Rows are points. Each copy is the shape, with its points in the same order, turned, moved and blurred by noise. Some copies are also mirrored. Which?
In the rows, zero is written as 128.

Shape, 9 rows:
[[156 111 101]
 [112 135 126]
 [136 143 112]
 [153 176  68]
 [119 159 143]
 [115 115  92]
 [ 99 163 142]
 [110 155 119]
 [ 56  93 105]]
Copy 1, 9 rows:
[[144  83 131]
 [141 134 108]
 [124 117 127]
 [ 74  98 110]
 [129 164 127]
 [144 101  93]
 [126 168 121]
 [127 144 116]
 [177 138  55]]
Copy 1 is: mirrored
Copy 2 (9 x 3):
[[163 126  95]
 [138 131 144]
 [154 152 122]
 [198 187 122]
 [120 155 147]
 [176 117 135]
 [121 154 162]
 [143 153 151]
 [159  73 182]]
Copy 2 is: mirrored
Copy 3 (9 x 3):
[[119  98 106]
 [136 143 131]
 [142 120 116]
 [183  97  85]
 [152 135 152]
 [120 142  96]
 [163 156 154]
 [155 145 133]
 [102 205 110]]
Copy 3 is: only turned

Shape:
[[140 111 154 141]
 [144 117 126 172]
 [149 152 153 131]
 [142 133  91 110]
 [ 82  59 169 118]
 [157 129 129 134]
 [ 77 151  94 118]]
Copy 1 (7 x 4):
[[173 140 105 113]
 [162 110 142 118]
 [151 171 137 105]
 [ 95 129 114 116]
 [188 138  50 159]
 [140 141 125 103]
 [ 98 141 114 182]]
Copy 1 is: mirrored
Copy 2:
[[133 115 166 108]
 [124  87 157 133]
 [155 123 127 106]
 [ 94 137 115 124]
 [123 166 229 125]
 [121 112 135 108]
 [120 163 122 182]]
Copy 2 is: only turned
Copy 3, 7 rows:
[[116 104 121 126]
 [ 89 117  92 130]
 [134 124 131 153]
 [128 174 105 109]
 [104  73 154  57]
 [118 127 106 137]
 [ 83 176 162  95]]
Copy 3 is: only turned
Copy 4, 7 rows:
[[139 103 146 116]
 [104 113 154  86]
 [128 131 168 139]
 [107 152 108 120]
 [145  38  95 139]
 [127 137 138 114]
 [ 63 119 109 157]]
Copy 4 is: mirrored

Shape (9 x 6):
[[ 94  71 129 138 130 108]
 [125 101 133 111 132  88]
 [121  97 105 140 127 113]
 [ 95 211 118  86 123 111]
 [138 124 118 146 123  93]
 [150 137 148 119 150 165]
 [154 107 154 139 144 178]
 [100  92 149 166 137  87]
 [131 155 144 129 199 161]]
Copy 1:
[[ 88 144 102 120  67 110]
 [133 134  99 128  95 115]
 [104 132 120 111  92 140]
 [146 173 114 207 152 173]
 [129 120 141 131  93 138]
 [101 145 133 124 169 108]
 [ 86 147 146  94 157  93]
 [ 96 121 133 142  62  99]
 [ 82 110 122 159 183 114]]
Copy 1 is: only turned
Copy 2, 9 rows:
[[169 111 152 148 174 116]
 [148 124 153 147 154 163]
 [150 134 126 151 152 124]
 [148 191 177  91  73 162]
 [148 141 114 130 145 153]
 [111  97 140 128  84 130]
 [105  74 131 134 105 113]
 [188  99 127 125 166 140]
 [150  93 138 142  49 133]]
Copy 2 is: only turned
Copy 3, 9 rows:
[[174 100 137 168  95 156]
 [151 109 147 142  97 110]
 [144 124 135 154  93 150]
 [ 95  64 101  70 140 110]
 [143 141 148 123 111 134]
 [108 130  95 170 145 108]
 [124 146  94 193 139 126]
 [188 113 158 148 124 153]
 [ 85  99 132 180 176 116]]
Copy 3 is: only turned
